Every row gives one point. Examples show where two turns around zero, p and q, send a point. Write where each new point lands after one turn and then the other. Backwards means that the second turn is done in reverse. Each puzzle has new turns, and all numbers are rounded.
(in the rows, 128 means zero)

Turn p:
[160 102] => [166 112]
[ 99 159] => [ 92 150]
[134 146] => [129 147]
[119 105] => [126 103]
Turn q:
[136 155] => [149 146]
[147 172] => [168 154]
[120  96] => [104 106]
[103 105] => [ 94 122]
[134 112] => [124 111]
Where do these land?
p, then q backwards: [178 103] => [180 149]
q, then p backwards: [106 124] => [111 142]
q, then p: [111 145] => [117 149]
q, then p: [117 139] => [121 142]

Turn p:
[164 129 181] => [139 104 186]
[ 95  98 112] => [107 110  90]
[140 130  95] => [152 142 106]
[129 148 134] => [125 144 141]
[112 133 118] => [117 138 115]
Turn q:
[154 113 147] => [158 127 148]
[89 99 91] => [109  84  90]
[153 115 125] => [156 129 126]
[128 158 122] => [113 154 122]
[116 154 155] => [104 144 155]
Where do these land?
p, then q: [111 136 122] => [111 131 119]
q, then p: [144 130 113] => [145 142 125]
q, then p backwards: [138  92  96] => [142  89 101]
p, then q backwards: [119 153 180] => [104 146 178]

Turn p:
[122  75 162 116] => [120  81 165 105]
[114 162 102 133] => [119 162  99 132]
[159  98 113 138] => [155  93 115 134]
[126 137 104 159] => [119 128  95 149]
[140 146 165 111] => [137 146 169 135]
[108 151 121 111] => [118 158 124 113]
Turn q:
[ 95 104 132 127] => [ 96 105 119 123]
[170 129 130 100] => [171 129 138 104]
[134 146 115 113] => [134 150 131 113]
[150 152 147 120] => [150 139 158 129]
[ 90 108 115 179] => [ 88 117  93 169]
Where do these land?
p, then q: [ 73 142 136 117] => [ 82 144 152 107]
q, then p: [154 136 133 146] => [141 122 126 158]
q, then p: [169 135 105 125] => [169 143 120 144]
p, then q backwards: [134 106 114 163] => [123  92 131 153]
q, then p: [109 121 151  89] => [121 122 163  94]

Turn p:
[119 101 107 163 155 126] => [126 103 113 157 164 143]
[128 121 119 113 178 130] => [131 130 145 115 176 135]
[139 128 126 140 112  96] => [141 129 114 147 120 100]
[165 131 148  97 138 152] => [160 140 163 101 120 143]
[109 121 114 116 122  97] => [115 118 114 122 137  94]
[121 117 102 139 122 125] => [126 112 102 130 135 129]
[120 129 151 121  93 163] => [114 121 140 116  82 149]
[129 166 202 114  76 124] => [113 164 168 135  50 105]
[123 138  83 149 155 140] => [126 135  92 129 166 155]
Turn q:
[160 114  99 133 116 160] => [152 124  92 144 113 158]
[158 125 164 151 119 129] => [152 114 157 159 113 125]
[ 86 108 139  86 148 120] => [103 105 136  74 146 121]
[ 98 117 125 113 163  99] => [113 119 125  98 162  98]
[108 169 113 144 155 153] => [129 173 132 128 166 150]
[141 107 144 156  92 125] => [120 103 136 168 103 131]
[145 155 111 113 102 110] => [126 158 115 127  93 113]
Where do these land?
q, then p backwards: [140  93 128 128 150 156] => [146  93 101 135 137 145]
p, then q backwards: [104  91 110 135 136 118] => [111  85 127 141 139 119]
q, then p: [116  93 112 135  87 111] => [ 98  88  96 137 125 123]
p, then q backwards: [128 182 188 144 147 141] => [117 199 147 154  97 140]
p, then q backwards: [147 158 110 106  63 118] => [167 139  97  77 105 103]
p, then q: [126 115 113  94 149 171] => [148 110 134  79 127 155]
q, then p backwards: [126 152 114 147 134 117] => [127 153 130 139 141 109]
p, then q backwards: [140 140 150 145 149 115] => [134 153 137 158 133 127]
p, then q: [125 128 126 117 136 104] => [129 130 130 123 136 102]

Turn p:
[158 146 144 110  99  90 137 138] => [149 142 142 104  85 105 143 113]
[157  98 161 146 156 157 132 121] => [168  96 144 135 164 143 143 141]
[ 95 128 108 175  83 163 167 139] => [107 123  79 183 111 159 162 111]
[ 96 110 133 134  97 141 122  94] => [101  99 141 160 116 144 115 106]
[164 149 118 128 124 158 141 111] => [158 147 125 122 136 163 129 103]
[153 111 122 142 142  86  95  95] => [157 103 130 116 128  95  78 120]
[110 121 100 102 114 115 150 119] => [ 92 125 116 107 121 126 131 100]
[129 112 160 101 161 120  88 149] => [129 120 168 106 139 112 118 179]
[119 153 103 121 153 133 117 171] => [114 168 105 114 137 128 127 166]
[ 98 153 130 121 152 116 133 144] => [104 158 130 133 143 103 134 141]
Turn q:
[133  85 126 121 162 129 167 127] => [137  93 129 137 174 128 161 128]
[114 151 150  68 100  81 100 148] => [ 89 131 118  79  98  67 115 135]
[118 149 132 133 151 157 130 123] => [119 157 133 136 150 145 125 115]
[135 140 115 109 138  80 108 149] => [130 125 103 127 123  74 109 135]
[138 121 115 142 142 117 132  84] => [139 113 117 157 120 133 141  93]
[108 108 101 147 106 179 130 126] => [121 123 120 134 128 194 125 150]
[172 136 126 135 129 144 132 108] => [168 138 125 120 125 143 135 101]
[126  91 148 148 152 126 138 118] => [133  96 157 149 149 132 135 118]
[101 176 132 116  69 101 127 164] => [100 167 126 105  76 100 129 177]
[136 123 134 161 131 167 118 133] => [146 137 150 135 138 166 109 130]
Where do these land?
q, then p: [107 130 104 129 106 113 107  93] => [105 110 107 151 102 148 112 113]
p, then q: [130 178 120 149 146 113 137 155] => [146 173 104 146 113  99 131 134]
p, then q: [117 130 108 153 117 148 142 103] => [132 127 119 159 126 162 121 113]
q, then p: [116 135 113 150 154 110 143 188] => [150 151 100 127 130  88 136 176]
p, then q: [129 120 123 142 107 152  84  98] => [136 118 149 121 119 165  83 124]
q, then p backwards: [172 113 133 108 151 110 157 159] => [162 112 147 140 176 105 148 138]
q, then p backwards: [142 110 172 117 118 115 146 142] => [142 109 164  98 140 108 133 132]
q, then p: [107 122 122  94  85 171  98  82] => [ 70 120 147 136 125 191 116 109]
q, then p: [132 114 156 111 168 121 139 132] => [131 116 146 119 162  91 127 124]

Turn p:
[132 131 126 151 156  82 122 107 109] => [149 133 110 134 124  99 135 105  83]
[120 116 116  87 107 126 110 140 123] => [111 128 120 102 121 115 120 166 143]
[150 134 155 131 120 129 182 104 161] => [108 115 163 124 140 127 127  67 145]
[100 115 142 152 149 113 122 132 122] => [122 129 106 155 130 125 156 126 108]
[116 125 114 110 130 152 116 132  97] => [134 140 122 105 119 150 137 159 124]
[121 139 149 151 130  99 107 133  98] => [139 129 122 152  93 110 143 133  99]
[111 147 108 103 118 161 112 138 144] => [114 153 133 124 136 150 103 160 148]
[148 117 142 159 112 141 151  99 164] => [117  94 136 141 139 148 110  80 137]
[145 127 112  90 133 166 110 157 137] => [136 129 151 111 153 140 116 177 151]
[137 129 115 145 123 110 148 138 124] => [149 129 118 131 123 115 133 108 143]
Turn q:
[151 123 152 144 144 128 137 138 133] => [152 154 138 123 133 138 143 134 137]
[107 135 140 121  60 115 114 115 124] => [103 112 122 133  78 125  88 155 137]
[225 131 127 140 133 113 113 136 128] => [211 140  94 118 138 167 121 142 122]
[116 114 128  94 147 111 159 109 139] => [113 120 112 102 118 113 161 101 143]
[136 131  95 139 124 131 127 181 133] => [117 131 107 145 171 147 129 160 118]
[120 144 133 126 133 114 107 155 141] => [116 156 114 130 145 124 107 132 130]
[112 125  90 139  85 167 108 124 146] => [106  82 138 166 136 151  97 135 140]
[ 97 135 109 135 142 131 126 112 108] => [113 116 139 145 129 103 133 111 103]
[116 133 131 107 147 158 147 121 120] => [110 119 151 107 135 136 144 106 117]
[117 113 149 115 140 115 126 120 130] => [128 136 131 109 122 104 132 120 144]
[117 138 153 139 150 121 150 112 131] => [127 154 142 128 110 121 152 108 128]
[122 114 130 138 130 133 123 113 102] => [140 114 148 130 121 108 131 132 117]
Where do these land?
p, then q: [112 145 114 131 152 142 113 113 143] => [131 138 146 135 145 128 116 115  95]
p, then q backwards: [115 128 136 116 120 110 114 120 147] => [ 98 135 121 122 120 118 118 136 124]
q, then p backwards: [130 111 135 125 120 116 133 207  89] => [108 112 112  68 166 138  83 145 121]
q, then p: [147 115 118 118 152 158 119 108 127] => [124 100 144 107 148 132 134 119 103]
p, then q: [142 140 111 155 113 111 108 170 135] => [161 143 103 161 137 142 119 149 145]
q, then p: [141 111 145 152 127 139 120 109 144] => [125 101 151 147 134 127 112 114 131]
p, then q backwards: [114 119 122 111 104 168 120 113 129] => [135 139 136 103  94 147 137 148 142]
p, then q: [140 167 137 150 167 117 110 110  98] => [163 135 141 117  99 138 123 149  78]
q, then p backwards: [ 86 110 136 126 118 119 182 116 116] => [105 112 181 106 112 112 141 144 105]
p, then q: [142 133 143 113 118 121 167 138 138] => [122 143 123 119 101 124 135 107 159]
q, then p: [138 130 111 112 117 108 123 105 141] => [132 116 102 112 134 131 101 127 133]

Turn p:
[143 126 124 143 121 117 110  93 122] => [139 138 126 124  98 105 114 110 125]
[119 140 162 160 108 111 122 134 136] => [ 82 133 123 117 116 125 107 125 145]
[155 126  97 118 133 130 143 140 131] => [156 124 127 155 123 139 146 134 140]
[ 99 118 151  71 108 155 128  96 129] => [137 144 160  77 135 153 140 128  82]
[ 80 146  91 108 170 144 137 128 146] => [147 132 110 141 192 146 135 101 102]
[119 101  95 155 100 117 138 128  92] => [111 122 108 160  95 106 153 136  97]
[155 124 140 123 136 127 148 116 174] => [141 113 154 127 119 158 119 100 156]
[186 156 153 127 124 196 108 148 123] => [164 128 134 119 116 155  72 194 149]
[116 104 131 134 144  89 146 129  79] => [106 119 148 147 134  74 159 131 118]
[109 165 162 132 105  96 115 143 110] => [ 80 169 126 110 134 111 126 142 146]
[151 129 121 147 156 154 137 154 182] => [146  90 115 145 142 169 103 119 163]
[105 101 108 117 132  99 104 127 113] => [129 124 106 113 131  96 165 115 115]
Turn q:
[ 82 119 111 136 169 110 127 106 148] => [122 112  91 139 183 127 112 114 116]
[154 127 109 123 113 110 132 134  68] => [139 145 105  84  90 112 154 131 128]
[151 123 143 133 116  98 146 119 140] => [137 113 134 140 115 104 141 105 150]
[140 127 168 126 117 199 151 193 110] => [128 143 198 122 121 158 171 191 120]
[101 137 124 120 116 199 142 112 132] => [ 84 143 135 145 131 188 135 146 121]
[ 96 135 131 171 122 124 149 116 149] => [122  82 108 162 137 139 134 136 127]
[133  93 136 115 118  96 135 152 123] => [138 115 141  96 138 101 137 128 158]
[141 140 134 111 143 109 111  98  88] => [123 147 114 105 112 107 133  94  96]
[150 130 124 121 118  93  67 119 141] => [148 128 132 113 107 105  70 100 126]
[113 146 117 119 136  96 134 136 155] => [123 126 112 149 145  94 110 135 140]
[147 132 112 133 140 174 115 123 155] => [143 155 139 153 130 171 111 129 127]
Where do these land?
q, then p backwards: [127 110 140 126  96 135 145 115  95] => [124  97 144 117  98 107 127 137 146]
p, then q: [135 144 174 123 126 112 151 125 140] => [100 112 161 146 146 125 113 123 110]
p, then q: [131 145 160 149 135 107  89 105 116] => [112 128 120 124 126  87  81 112 128]
q, then p: [123 145 103 113 124 173  97 160 141] => [126 140  95 109 152 137 103 174 146]
q, then p backwards: [143 158 144 137 118 104 162  83 115] => [121  98  92 156 110  85 139 117 125]
q, then p: [160 104 121 147 167 164 118 127 113] => [165 139 162 147 124 136  96 161 129]
q, then p backwards: [107 144 113 128  84 114 116 147 167] => [161 136 156 176 135 141 125 151 121]
q, then p: [ 98 118 114 122 169 122 147 152 115] => [147 119 134 158 172 116 145 130 145]
q, then p: [110 103 100 144 158 156 160 146 157] => [153  88 122 160 161 145  99 132 145]
q, then p: [146 123 100 147 146 119 133 166 140] => [150 118 122 147 121 135 127 139 176]
q, then p backwards: [127 115 140  72  85 103  89  84 110] => [110 126 183 162 107  92 104  84 157]
